Each row is a point. A path goes straight from each point to the next, and from the last back to the first. The post is the endless flat space through its rows: a point in 2 columns, a line in 3, a plane in 4, and so on, so that a path can go around it. Count how often the path circles the post. Going back the other way cancels.
(in the rows, 128 means zero)

Post, one row:
[[129 143]]
Path:
[[107 130]
 [ 95 159]
 [ 90 170]
 [ 73 154]
 [ 96 192]
 [189 176]
 [163 110]
 [127 113]
 [139  99]
 [160 146]
 [143 174]
 [125 186]
 [150 155]
 [155 114]
 [106 106]
 [107 156]
 [117 207]
 [173 162]
 [174 193]
 [ 96 194]
 [ 55 145]
 [112 106]
 [167 132]
 [155 180]
 [171 204]
 [149 147]
 [142  86]]
Times around: 1

Post, 8 rows:
[[141 104 132 210 138  87 122 148  87]
 [130 138 201 161 136 152 127 172 197]
 [135 128 168 168  63 149  81 126 174]
 [121  89 108 132 135 159  84 105  60]
 [130 120 115  40  77 148 115 138 120]
 [ 62 125 135 162 127 198 166 128 110]
 [139 158 132  92  80 118 134 171  52]
 [148 110 122  92 135 142 143 112  99]]
Path (19 x 9):
[[ 86 123 125 150 110 119 145 131 144]
 [ 99 129 101 109  56 129 104 157 115]
 [113 111 166 117 127 133  80 165 193]
 [121  89 112 150 128  88 156 130 100]
 [ 59 126 120 104  67 194 132  81 174]
 [192 107 152 135 172 121 107 127 163]
 [181  70 145 141 137 179  78  96 228]
 [144 117 104 145  52 133 155  83 156]
 [120 112 145 138  49 145 124 183 163]
 [ 94 131 134 102  35 143 138 152 128]
 [135 215 187 183  79 107 176 160  91]
 [111 135  91 105  99 122 137 159 146]
 [131 150 139 144  38 165 105 191  73]
 [154  86 132 154  95 104 126 173 129]
 [113  57  54 153 174 171 114 134  63]
 [210 179 174   9 126 141  70 139  72]
 [115 142 109 145 135  91 186 206 112]
 [101 129 106 151  69 155 135 138  39]
 [127  61 134 150  95 112  66 127 101]]
Times around: 2

Post:
[[123 161 129 128 116 114 127  88 162 130 135  93 153 104  92 132 141 113]
 [134 129 141 125 125 116 116 123 163 116 124 141 103 153 172 139 126  89]
 [133 135 125  94 152 117  87 104 144 140 164 103 136 157 160 129 180  98]
 [124  82 132 156 119  88  84 138 128 131 179 107 112 123 110 181 152  99]
 [137 168 178  76 156 140 123 182 134 122 191 149  85 121 127 116  63 164]
 [141 117  62 131 134 136 112 117 137 146  90 148 166 130 114 135 186 121]
 [ 95 122 138 121 149 128 109 107 132 125 107 120 131 105 136 115 154  69]
 [166 182 134 112 126  59  96 116 124 147 136  96 175  82  74 171  72 105]
 [104 136 170  89 152 139 163 125 140 108 119 126 122 138 131 204 189 117]
 [ 84 118 124 115  96  73 105 153 155 121 143 122 116 133 137 127 145 107]
 [104 123 125 109 160  99 111 113 153  97 121 113 127  74 110 147 159 162]
 [ 74 130  94 104  58 103 213 165 132 135 156 195  71 143 249  79  65  85]
 [144  97  98  86 153 123  75 113 130 156 162 104 158 160 111 147 105 142]
 [151 148 176 103  99 133 119 106 127 110 146 137 158  94 139 154 125 121]
 [ 94 145 123 157 143 125  90  80 115 149 102 150 163 135 139 125 174 137]
 [113 156 147 115 110 153 121 121 115 106 116 101 112 114 166 158 161 128]
 [127 120 119 127 171 142 155 118 140  68 148 125 192 139 109 177 156 134]]
Path:
[[ 71 160 113 177 120 135 134 199 109  98  81 128  98 111 145 120 159 158]
 [108  96 124 161 112 140  96 112 110 122  96  81 109 100 103 148 189 128]
 [ 92  94 116 119  82  90 132 120 138 120 142 164 115 124 164 140 139 104]
 [ 92 142  67  94 132 113  95  85 140 174 180 128 146 126 158 117 124 121]
 [ 70 127 103 106 120 143 132  95 113 134 125 128 151 147 213 136 193 117]
 [122  92 110 134 143 126 140 164 131 157 136 122 128 155 100 192 181 143]
 [134 114 125 132 175 147 121 128 109 139 160 101  67 120 148 109 144 119]
 [137 144 148 101 136  81  55 128  80 111 133 141 143 115 171 127  94 106]
 [109 157 107 116 117 103 119 103 153 129 122 110 130 147 125 159 147  99]
 [ 49  90  66  70  88  93  85 111 129 139 115  87 110 122 245  87 155  62]
 [ 92 155 115  86 109 155 119 121 157  90 138 122 116 135 173 124 130 162]
 [155 193  91 130 199 107  66 136 162 164 157  86  91 143  77 103 132 118]
 [149 163 138 100 155 199 141  65 160 115  82 113 174 173 105 170 210 149]
 [ 99 157 131 164 171 121  89 142 143 165  53 131 134 163 114 104 224 139]
 [ 92 103 124 119 180 151 174 140 184 111 130 159 129 119 120 130 139 134]
 [119 165 122  97 118 107 113 156 162 162 188 160 106 160 138 143 225 162]
 [122 141 115 127  96 104  86 108 135 125 178 113 189 166 132 122 138  92]
 [ 99 151 155 131 128  91 137  85 143 138 118 133 130 126  75 147 151  88]
 [170 132 139 136 160  64  66 118 140 134 132 107 121  74  83 118 113 126]
 [117 116 142 118 121 115 111 181 141 142 164 118  99 143 142 171 143 153]
 [128 150 167  54 148 175 104 148 188 142 161  97  97 170 120 142 138 129]
 [ 34 166 130  87 117  90 123 129 112 154 138 154  71 109 184 111 147 148]
 [ 88 116  98 117 111  71 116  62 137 121 143  95 145 106 113 148 171  93]
 [120 108 145  94  90  81 100 123 111 121 143 126 153 145 185 141 130  87]
 [135  89  99 137 154 103 139 126 117 136 147 127 127 147 129 193 100 174]
 [106  93 144  93  98 121 160 142  83  89 152 106  55 110 220 146  89 111]
 [127 144 124  93  68 108 113 122  91 122 137 124 171 117  90 196 129 130]
 [ 73 135 164 148 160 139 120  82 163 112 110 155 135 121 139 141 147  92]
 [109 114 112 116  96  87 100 148 138 173 141 109 125 147 147 124  92  60]]
Times around: 0
